Each row of a before or after table is a point. The points were changed in one or more steps. Then noise was added and the rows were shuffled. The steps act on how far a point lies along the listed directions, d1 being the first. What was done? A step turns or swaps two directions, mirrors them in a line or flattens them onto one, adds a multiple of one to another, or multiplies one. Angles are multiples of 10 degrees, from the lower direction toward the higher: turns from -170 to 170, lines from 10 to 170 but not 90. Use the fewest steps. Two steps may share a direction if one is a turn and the other turns, adds or multiplies; they go together, in the order done. Otherwise the lowest direction goes first.

Directions:
(1): [-0.44  0.36]
(2): [-0.36 -0.44]
Before:
[[-0.22 -0.03]
 [-0.15 -0.15]
 [-0.58  0.35]
 [ 0.55  0.34]
 [-0.60  0.55]
 [-0.11 -0.32]
 [-0.17  0.79]
 [ 0.13 -0.11]
 [ 0.06  0.36]
 [-0.06  0.62]
 [-0.26  0.07]
 [-0.15 -0.39]
 [-0.63  0.38]]
After:
[[-0.31 -0.10]
 [-0.66  0.37]
 [-0.59  0.32]
 [-0.11  0.93]
 [-0.17 -0.40]
 [ 0.67  0.47]
 [-0.20 -0.47]
 [ 0.13  0.44]
 [-0.64  0.56]
 [-0.27  0.06]
 [-0.17 -0.21]
 [ 0.13 -0.11]
 [ 0.02  0.72]]
Steps: multiply d2 by 1.3

Directions:
(1): [ 0.35 -0.54 -0.49 -0.15 -0.32 -0.42]
(2): [-0.09  0.23 -0.75  0.35  0.47  0.01]
(3): [-0.01 -0.07 -0.29 -0.72  0.09  0.60]
(4): [-0.68  0.29 -0.25 -0.15 -0.54 -0.19]
(5): [ 0.23  0.49  0.06 -0.51  0.29 -0.57]
Before:
[[ 0.50  0.10 -1.01 -0.20  0.16 -0.93]
 [ 0.00  0.13 -0.07  0.70  0.40  0.50]
 [ 0.09  0.36  0.39  0.50  0.24  0.06]
 [ 0.14  0.19  0.56  0.60 -0.34 -0.21]
 [ 0.18 -0.09  0.04 -0.24  0.40  0.21]
 [-0.55 -0.36 -0.45  0.19 -0.56  0.17]
 [ 0.24 -0.34  0.06 -0.54 -0.35  0.65]
 [-0.58  0.20 -0.11 -0.38 -0.44  0.04]]
After:
[[-0.03 -0.10  0.20  0.20  0.30  0.32]
 [-0.65  0.31 -0.39 -0.45 -0.35 -0.13]
 [-0.28  0.27  0.48 -0.23 -0.29  0.70]
 [ 0.33 -0.28 -0.03  0.23 -0.67 -0.44]
 [ 0.71 -0.07 -0.87 -0.56  0.74  0.28]
 [-0.26  0.04 -0.36  0.83 -0.14  0.03]
 [ 0.22 -0.13  0.01  0.62 -0.18 -0.28]
 [-0.21  0.56  0.21 -0.44  0.04 -0.33]]
Steps: turn d1 and d3 by 70 degrees; turn d4 and d5 by 60 degrees

Directions:
(1): [-0.41 -0.09 -0.07  0.09 -0.08 -0.38 -0.38  0.76 -0.75 -0.23 -0.30]
(2): [-0.08  0.66 -0.06 -0.23 -0.64 -0.14 -0.03  0.38  0.34  0.73 -0.22]
(3): [-0.22 -0.30 -0.12  0.48 -0.26  0.58  0.17  0.01  0.28 -0.14 -0.92]
(4): [ 0.16 -0.50  0.18  0.20 -0.95 -0.31 -0.16  0.02  0.29 -0.38  0.40]
(5): [ 0.81 -0.06 -0.40  0.40  0.19  0.39 -0.27  0.66  0.10  0.13  0.24]
Before, 11 rows:
[[-0.08  0.03  0.05 -0.42  0.50 -0.43 -0.37  0.26 -0.83  0.14  0.50]
 [ 0.92 -0.36 -0.31  0.23  0.58  0.61 -0.09  0.32  0.39 -0.02  0.28]
 [ 0.37 -0.18 -0.46  0.32  0.54  0.65 -0.14  0.14  0.32  0.08 -0.20]
 [ 0.89 -0.31  0.09  0.54  0.03  0.31  0.12 -0.24  0.49  0.29  0.17]
 [-0.40  0.38  0.22 -0.25  0.66 -0.27  0.22  0.37 -0.34  0.17 -0.16]
 [ 0.40 -0.25 -0.07  0.19  0.57  0.75  0.31 -0.23  0.27 -0.02  0.29]
 [ 0.40 -0.45  0.11  0.44  0.30  0.47  0.14 -0.30 -0.05 -0.30 -0.01]
 [ 0.45 -0.50 -0.27  0.43  0.00  0.34 -0.09  0.46 -0.06 -0.43  0.05]
 [-0.30  0.17  0.11 -0.18  0.47 -0.57 -0.30  0.32 -0.67 -0.25  0.28]
 [-0.54  0.41 -0.09 -0.27  0.18 -0.60 -0.42  0.44 -0.79  0.21  0.17]
 [-0.15  0.13  0.37 -0.30 -0.28 -0.33 -0.30  0.43 -0.60  0.02  0.28]]
After (11 x 11):
[[-0.25 -0.39 -0.11  0.06  0.31 -0.19 -0.42  0.94 -0.68 -0.36 -0.32]
 [-0.19  0.20  0.33 -0.28  0.91 -0.03  0.48 -0.29  0.00  0.02  0.07]
 [-0.17 -0.65  0.37 -0.39  1.18 -0.24  0.00 -0.95 -0.84 -0.61  0.81]
 [-0.47  0.00  0.25 -0.38  0.69 -0.28  0.15 -1.07 -0.33 -0.21  0.56]
 [-0.14 -0.22  0.62 -0.37  0.13 -0.11  0.10 -0.65 -0.31 -0.36  0.58]
 [ 0.10 -0.23  0.05  0.38 -0.01  0.20 -0.09  0.26 -0.32 -0.12 -0.27]
 [ 0.03 -0.21 -0.20  0.28  0.37  0.36 -0.13  0.73 -0.46 -0.11 -0.03]
 [-0.48 -0.22  0.02  0.00 -0.46 -0.20 -0.04  0.32 -0.32 -0.34 -0.37]
 [-0.46  0.15 -0.37  0.07  0.03  0.05 -0.35  0.67 -0.20  0.22 -0.71]
 [-0.24 -0.29  0.42 -0.26  0.99 -0.29  0.20 -0.94 -0.37 -0.74  0.59]
 [ 0.31 -0.26  0.00  0.57 -0.24 -0.26 -0.37  0.81 -0.41  0.16 -0.31]]
Steps: turn d1 and d5 by -100 degrees; add 1.5 times d3 to d2
